Each wall is flat, endless, passes through zero and stands at right angles to its row. A trip goes straight from one point to another. List the walls that it crosses, first one first.

Walls:
(1): [ 1 36]
(2): [ 35 -37]
(3): [ 1 32]
(4): [ 29 -30]
(5): [36 21]
(6): [ 11 -17]
(7): [10 11]
(8): [23 -8]
(9): [ 4 35]
(10): [ 46 -42]
(11): [-11  54]
(12): [ 23 -26]
Trips:
[-20 -27] to [ 41 -13] => 8, 5, 7
[-22   7] to [10 82] => 7, 5
[ 43 -16] to [ 11 -70] => 7, 5

Walls:
(1): [ -1  -1   1  29 -20   5 -25  11 -33  -1  -5  38]
(2): [  2 -57  34  17 -17  21 -22  13  -8  36 -15 -10]
(3): [ 42 -30   9 -13  48  -6 -18  -9 -64  16  51 -27]
(4): [ 24  -7  11  13  -3  -5  41  48 -57 -18 -14 -62]
(5): [-12 -49   9 -36   0 -29  39  12  20  -4  56 -11]
(6): [ 43  35   7  58  56 -32  55  -5  -4  20 -17 -41]
Trips:
[-23 100  13 -62 -62 -27 -25  11  51  14  36 -39] to [ 16 -22 -57  19  13  75  22 -42   1  -9 -38 -76] => 5, 4, 6, 2, 3
[ 47   1  -1  25  30  -3  -7 -10  57 -25  -9 -17] to [ 28 -41   0  11  -6 -36 -53 -23   6  67 -54  -7] => 2, 3, 1
[-55  49  33  16  14 -11 -30  43 -36 -43 -45 -55] to [ 22   6 -16 -37  23 -30  21  11  36  -3 -82 -46] => 1
[-26 -21  64 -25  18  41  23  25  29  11 -27   2] to [ 23  39 -11  21  -2   6  48 -45  12  25   7 -27] => 6, 2, 5

Walls:
(1): [ 19  25  -4 -16 -17 -68 -13   8 -21  23 -68  25  78   0 -11 -25 -16   9
 -27   4 -38  19  15 -55 -32   2  65   1  -5   7  22  42 -39  49 -14  -1
  23  10 -10 -25  24 -48  78 -26  24 -48   8  19]
(2): [  3  18  11 -44  31  13  21  -3  13 -20  45  11  21  38  -9 -30  -5   1
   9 -23  18 -16 -28  18  24 -24  31  37  34   2  22   5 -30   6 -30 -70
 -46  -1 -20 -31  54 -20  33  42 -16  40  49   1]
(3): [ 49  34  45 -14  21   0  38   2 -17 -27 -20 -14  14  48   3 -29  32  40
  54  33 -27 -39  46   6  30 -76  51 -24 -49 -13  -7  -8 -33 -17  -6  36
 -26 -79  21 -28 -63 -13   7  36   5  29 -10  -5]
(4): [ 30  65  19   7  -1 -24   0   5  26   7 -23 -65  46   9 -13  71 -48 -20
 -26  18 -11 -31 -26 -25 -33  14  30 -21   4   7 -43 -15   2  26 -40 -11
  18  16  -1 -42  27  -3  34 -35 -52  -9   3 -38]
(5): [  -1   -2   40  -17   48  -16   -7   17  -55  -37  -52  -58   21   13
  -11  -13  -21   -1  -41  -38  -24    0  -51    7   18   17  -10  -20
   24  -37  -14 -103   48   -9   76   20  -40  -16  -50    7   -8   26
   -1  -10   26    2   -7   18]
(6): [-54   8 -64 -43  -5   6 -50 -22  39  30 -56 -15   3  31  54  26   1  71
 -26  16 -10   5  -5  41 -41 -43 -29 -28  21  82  -5 -20  -2 -19 -20  26
  33 -21 -44   9  19 -56  42 -10 -36 -37 -42  36]
(7): [ 12  -9  -1 -26  -1 -14  -2  -4 -28 -32 -25  50 -34  -4  16  -1  19   4
 -38  53  10  28   4  33 -60 -41  -3  23 -17 -14  33  15  26 -26  -8  14
 -16  29 -22   0 -56 -34  -4  13 -38 -21  14 -54]
(8): [ -3  39  21 -44 -29   7 -14 -19 -11 -11 -17  30  15 -29  25  -9  -5 -22
   7  20 -24 -36 -15  -7  37  30  24 -37  -8 -25 -72   9 -10 -34 -37 -14
  43  -1  24 -11 -18 -33  -9 -30 -15  26 -13 -37]
(9): [ 37  23 -47 -17 -30   3   2 -20   8  33  63 -65 -12  46  43   1   5   8
  28  33 -52 -24 -32 -40  53   5 -51 -18 -58  48 -23 -38  -6 -16 -39  32
 -11  -6 -25  57  33  68 -15  -7 -64 -37  11   1]
(10): [ 38 -35  41 -25  26 -15  41   2 -18 -12 -41  13 -61 -11   5  27  37  -5
   6   1  33  36   3 -92 -33 -13   6   7 -56 -26 -14 -60 -96 -12  12 -84
  43 -44  -4 -48  -5  17  21  11   8  13   3  13]
(11): [ 16  40  45  30  13  -1 -37  40  24  28   0  -3 -36 -44 -13 -31  40 -62
  15 -47 -24   8  -5  23  -4  31  -8 -12  29  40   3 -55  44 -34  29  40
 -31  11 -12   2   1  -9  26  20   4 -17  -2 -82]
Trips:
[ 10   4 -13   1  19  -6 -10 -13  21  49  21  16  56 -33  22 -31   9  46
  19 -21  29  21  45  19  54 -14  27  11 -27   4  46  33   5 -11  -5  18
  13  43  35  14  17 -10  19  21  -7  36 -28  -2] to [-17 -58  13 -24 -49  28 -11  -8   4  20 -51   8 -19  10  -5 -13   6 -19
 -36  69 -16   6  -2  15 -43 -37 -49   4 -22 -22 -10 -18  19 -40 -14  39
 -34  60   4 -17 -17  20 -41 -41  18 -30 -23  -8] => 7, 2, 3, 1, 8, 9, 5
[ -44  -16  -26  -15   11   10   -9  -12  -17  -31  -23   27   33  -43
   33  -38   15    8   41  -50   10  -25  -53   -5    6   29   16   -6
    2  -27   42  -44    2   20  -11  -63    5   28 -103   29    1   11
  -46   45   23  -15  -55   26] to [-14 -35 -25  22 -10  41  34 -33  15 -76 -14  18  39  -8  -6   6  14  25
  12  48  -8 -75   2   9  -1  -3 -30 -49   9  25 -62  -5  40 -25   9  40
  37  33 -17 -12  17  24  33 -25 -20 -10  -5   2] => 8, 10, 9, 2, 4, 3

Walls:
(1): [ -2  -8  12  55  30  39  43 -38   9 -20 -53 -21  30  17  -4 -10  15  -1
  22   7  48  37 -20  31  37  50  12  29 -31  76  48 -20  -9 -43  63   4
 -47 -18 -48 -37  30  32 -59  30 -11  17 -13 -34]
(2): [-20 -34  12 -12 -37  31  10 -21   8  25  41 -26 -26  17  19 -66 -16   5
  14 -10   9 -44  36  10  -8 -51  44 -52  34 -67 -34  51  -6  60 -17 -18
  49   8 -32 -32 -13  69   3 -13 -16   0  15  16]
(3): [ 65   3 -31  13  -4 -20  -9  30  21  20 -36   8 -33  19  -3 -23  37  17
  10 -24  20 -20 -11   3 -48  40 -15   6   3  41  -4  33  -9 -72  25  16
 -30  -2  28  29 -19 -48  15  16 -39  33 -16  59]
(4): [ 33  -3  -5  42  -8  14  14 -13   1 -20  45  16 -20 -38  16  -4 -41 -18
   3 -39 -71 -28  24  -6 -30   3 -31  -8  16   4  -5  61   6 -59 -34  33
 -42  43   8 -26  30  48  30  50  -2 -23 -31  43]
(5): [-48  39  -7  29  41  -4   7 -14  -7  23  37  41 -46   8  26  -1  25  26
  16  19 -20 -26  41   3  79 -25   5  41 -16  -3   3  -5 -41   2  15 -14
  26  -5 -60 -66 -13 -36   8  -6  10 -40  47 -95]
(6): [ 22  34  -6 -49 -28  24  27  54  -8 -68 -11  23  42   9  -8   1  21  51
   1   5   0  13 -30  33  22  -4  -4 -25  30 -68  44  -1 -16 -21 -52  44
  -6  14 -73  16  -2  21   6 -39 -27 -70  20   2]
(7): [ -4 -68  57 -54 -15  10  48  24  13 -55  36 -19   1   6 -29 -46   3  -1
   6 -52 -16   7  21  14  55  -1  11 -11   0  50  40  30  18  -7  34   4
 -35  38 -42  44 -12 -40  19  16   6   1  10 -72]
(8): [-24  -5  12  17 -59  28  38 -45 -20 -20  -9  -8 -32 -43 -38  24  22 -50
 -24  -7  17 -10 -51 -13  -1   4  -2  37   0  -3  18 -61  -6  35  -5 -24
   7 -61 -25 -26  44  62 -33  31 -39 -18 -39  -4]
(9): [-32  22   1  49  -2  21 -46 -26  11 -20   5  -6 -15  61  16   2 -44  35
 -22 -72  -8  17  -8  -5 -27  25 -17  -3  -1  18   8   5  -1 -18  25 -43
  -2 -64 -58  13  -4  41  21  -4  49  13 -42   3]
(10): [  3 -16 -57  -2  10 -45 -21  23  -9  -8 -15  -5 -12 -27   6  33  30 -25
 -51 -17  15  11  10 -25   9 -21  35  19 -27 -50 -45 -28 -21 -18  54  13
   9  36  18  12  33  10  -5  56  18 -12  -4   8]
Trips:
[-36  49 -24 -28 -10  -4 -13  30   5 -40  58  12 -49  13   3  -5  -3 -14
  22   5 -50  43 -24 -27  -7 -24  10  32  43  -2 -16 -18 -10   8  14  33
   0  -9  12 -12   9  -4  56 -20  38 -34 -30  56] to [ 14 -18 -37  10 -36  31   6  60 -16 -42 -29 -64   5  18  30 -27   2 -40
 -25  22  -3  19  13 -27  14  11  23 -31 -10   4 -43  -4 -19  61 -41 -13
  19 -33   9  40   6  13 -53 -21   8 -38  36 -14] => 2, 8, 5, 4, 9
[-37 -33  47 -39 -12 -41 -21   5  19 -37 -44 -33   1 -31 -65 -26  28  10
 -38  16 -18  59  19   3  -6 -29  -8  -2 -36 -22 -44 -18  30  20   4 -10
 -64   4  25  -2  15 -25  22 -18  52  41 -17   5] to [-31  -8 -29  51  31  -2 -12  26  -8  15 -39  11  62 -45 -24 -24 -18   7
 -13  12  80  15 -66 -16 -13 -34 -15 -16  -5  -5 -12  29  12  -7 -52  10
  54 -21   2 -31  13 -31  34   0  32  -9  37 -40] => 7, 6, 5
[  4  17 -44 -11 -16  -3 -58  66  27  30  10  47  20   6 -44  38 -30 -22
 -45  -2 100 -15   1  22  -2  -2  39  61 -21  67 -21  12 -11  17   9 -19
 -44  12 -30  23  39  -3 -21   6 -58  -2 -19 -22] to [-39  14 -39   6 -56 -42  28 -50  51 -15  69 -14  18  22   1  54 -67 -51
 -63  53   6  17  13  33  11  36 -31  51   1  -4 -21  -1   2 -24  37 -26
  23  56 -18  32 -22  26 -79 -16   0   4  61   2] => 5, 3, 9

Walls:
(1): [-26  18   8 -11  13 -39  -6  26  46  20  59  -2   6  17   2  27 -31  19
  69 -13  23  -5 -71   3  13 -27  -6  23   3 -20  18 -21  42  68 -30  13
 -28 -22 -30  19  -1  10 -16  46 -20 -19  25 -35]
(2): [-11  12  -8  31  51  24 -40 -22  39  45 -17  42  36 -10 -17 -25 -20 -14
  -9  56  48  -6  38 -54  -3   6  40  25 -16  -5 -20 -11  36  31  13  49
  40 -14 -51 -10 -44 -59  53 -23  20  40 -50  -6]
(3): [  9 -87 -13 -33 -16  76   9 -15  12 -12   9  15 -23  29  15 -25   2  43
  19 -38  36 -40   3 -71  15   6  46 -44 -86 -14 -36 -21  12 -35 -34 -34
   3  48 -44 -33  -7   0   5 -10 -24 -23 -17  12]
(4): [-21   6  16  13  -9  -5 -25 -15  17  24  45  30  17  -5  -1   0 -42  43
 -17 -16   4  -7 -40  47 -33 -23  16   8 -26  10 -17 -18  57  -6  -5  11
  26 -13  15 -20 -46 -49  20  23  30   7 -49  35]
(5): [-17  18 -12  19  -3  -6 -65  32 -42  25 -43  43 -10 -38  22 -55  -4 -34
  55   1  50  16  23  15  29  13  18 -34   0  -8 -46   9   6 -21  36 -13
   9 -45   3   7  37  -4 -24 -11   6 -35   5 -18]
(6): [ -8  -1 -30  24  17 -18   3 -34  22 -25  31  11 -21 -29  -7   1  37 -70
 -34  49 -18  -8  23  23 -59 -42 -55  32  26 -15  29 -17   7  27  68 -25
 -14 -27 -28   6 -15   3   1 -17 -17   4  23  43]
Trips:
[ 58  31 -16   2  64  39 -27  14 -13   7  24 -16 -29  16 -15   9  21  18
  -1  45  33 -24   6 -14 -34 -25 -13 -22 -20   0 -15   0 -12  -6  30 -67
   6  13 -33 -50  14   3 -19  12 -28 -22  24 -38] to [ 31   3 -12   9 -25  10 -43 -25 -19   3  21  11  -6 -11  10   7 -42 -14
  17  -3  36  -1  11 -11  11  24 -10 -18 -25  -8 -14  21  15  22  -6  49
  79 -46  -4 -37  64 -17 -44   9 -10 -12 -27   0] => 1, 6, 4
[ 43 -12 -41 -38  28 -26  -2 -20   1  37   7 -58  13   2 -29 -25 -24 -26
 -10 -33  68  32  17  17  11 -17  25  16  20  -8  73 -28 -22   7  29 -32
  26  26  55  40 -16 -33  -8  -7 -42  17  34 -48] to [-29 -30 -41 -23 -20 -18 -36   0  25   4  56  32   5 -31   3  55  12  18
  -4  -8 -56  11 -43  31  54 -13  13 -40  -8  50  18  25  -6  -1 -57  33
 -14  58  -3   9  50 -44 -10 -41  20  13 -58 -18] => 6, 4, 3
[-36   7  37 -19  16 -64  -6   5 -11  -1  37 -16  -2 -45  -5  55  57   4
 -68   1 -14  12   8  61 -43  32 -11 -26   5  26   0  14  18   4   0  -8
  -7 -58 -35  56  14 -30  14 -28 -33  16   1 -20] to [-43 -33 -25  21  -4 -21  29  45   3   2  16  29  18 -36 -15 -16  48  23
  17 -27  23   4   0 -53 -68   0 -23  15  13 -26  77  18  22  57 -21 -58
  33 -61 -44 -73  15 -34  37 -28  -9  -9  -7  43] => 2, 3
[  9  31  15   9   3  32  -2  31 -22 -57   9 -41 -45  30 -29  15  24 -29
  26  34  29   4  26   1  25  62 -30 -16 -18   8  22  -2   2 -13  18  -7
  45 -23  35 -81 -37 -46   6  39  48  16 -26  13] to [ 43  13  31  28   5  71  -3   8   5  41   7 -38  -4 -13  42 -14  56 -57
   1  -2 -17   2  44 -23   7  95 -31  20  16 -53 -66 -97 -25  36  21 -23
  36  37   4   4 -40  -3  28 -53 -35 -36  22 -42] => 4, 3, 6
[ 28  26   9 -21 -33 -29 -33   9  43  10 -42 -23  -6  51  45 -13  -4 -32
 -14 -21   6  17 -30  44  14  28 -44 -37  -1 -71  39  46   6 -28 -26 -42
   1  -3   5  10 -42  21   0   0 -60 -24  -7 -14] to [ 61 -29   1  16 -58  70  -5  49  37 -24  26 -43  75 -43  53 -21  60   9
  17 -17 -25 -11  -5  22  24  12  22  29   8 -90  -7  15  81  25  -5  13
  39  13   7 -26  -4 -46 -61 -27 -14 -30  23 -14] => 3, 4
